Each row of a before or after table is a point. The points were changed in one or more steps. Then noise was added and the rows were shuffled. The steps act on columns, c1 being the first. What was done? A step turns or swaps two columns, mirrors them in a line or flattens them onto one, adds a multiple of one to another, or multiplies or shifts one. Angles are multiples of 10 degrees, from the lower column toward the higher: turns from -170 to 170, lines from 10 to 170 but not 90. Use the fewest steps. Two steps may share a column if one is a turn and the other turns, adds or multiplies; they go together, in the order done. Otherwise the lowest column goes first.

Before (9 x 2):
[[-13  30]
 [ 17 -26]
 [-32   1]
 [-28  62]
 [ 19  -4]
 [  4   6]
 [ -5  72]
 [ 25 -16]
 [  8 -23]]
After (9 x 2):
[[-28  -1]
 [-30   0]
 [ 68  -9]
 [ 34  -4]
 [ 66 -31]
 [-28 -12]
 [  0  -4]
 [ 15  26]
 [-13 -10]]
Steps: turn c1 and c2 by -120 degrees

Before (14 x 6):
[[ 31  -7   9   5 -24 -16]
 [ 43 -25  13 -26 -34  15]
 [ 18  -1  16 -15 -33 -29]
 [ 35 -29  20  31 -37 -21]
 [-34  -3   6 -37 -26  10]
 [-67 -74  19  35  37  38]
 [-58  -1 -11 -43  11 -10]
 [ 37 -21  17 -16  10   9]
 [ 30 -40 -44 -22 -31   2]
 [ 33 -64  15 -39  32   4]
 [-10  -7   7  45  30 -14]
 [ 35  -1 -65 -46 -22   0]
 [ 38 -10   2 -41   9 -17]
 [ 34 -63   1 -46 -34 -24]]
After, 14 rows:
[[ 13  20  23  29 -16 -16]
 [ -6  -8 -17 -41  -7 -31]
 [-14  11  21  27   4  27]
 [  8   2  23   5 -35  28]
 [-27  56   1 -62  44 -28]
 [ 13  68  33   4  10 -28]
 [ 14  24  22   0  11  -9]
 [ 14  15   3 -45 -30  34]
 [-22  14  11  39  -6 -11]
 [ 12  52 -27  27  -3  32]
 [ 16  28  26   6   9  36]
 [ 14  26 -36  67  -4  22]
 [ 11  73  24  16 -30  27]
 [ 14   5   4 -10 -21  19]]
Steps: multiply c1 by 0.4; turn c3 and c4 by 30 degrees; turn c2 and c4 by 160 degrees; turn c5 and c6 by -80 degrees
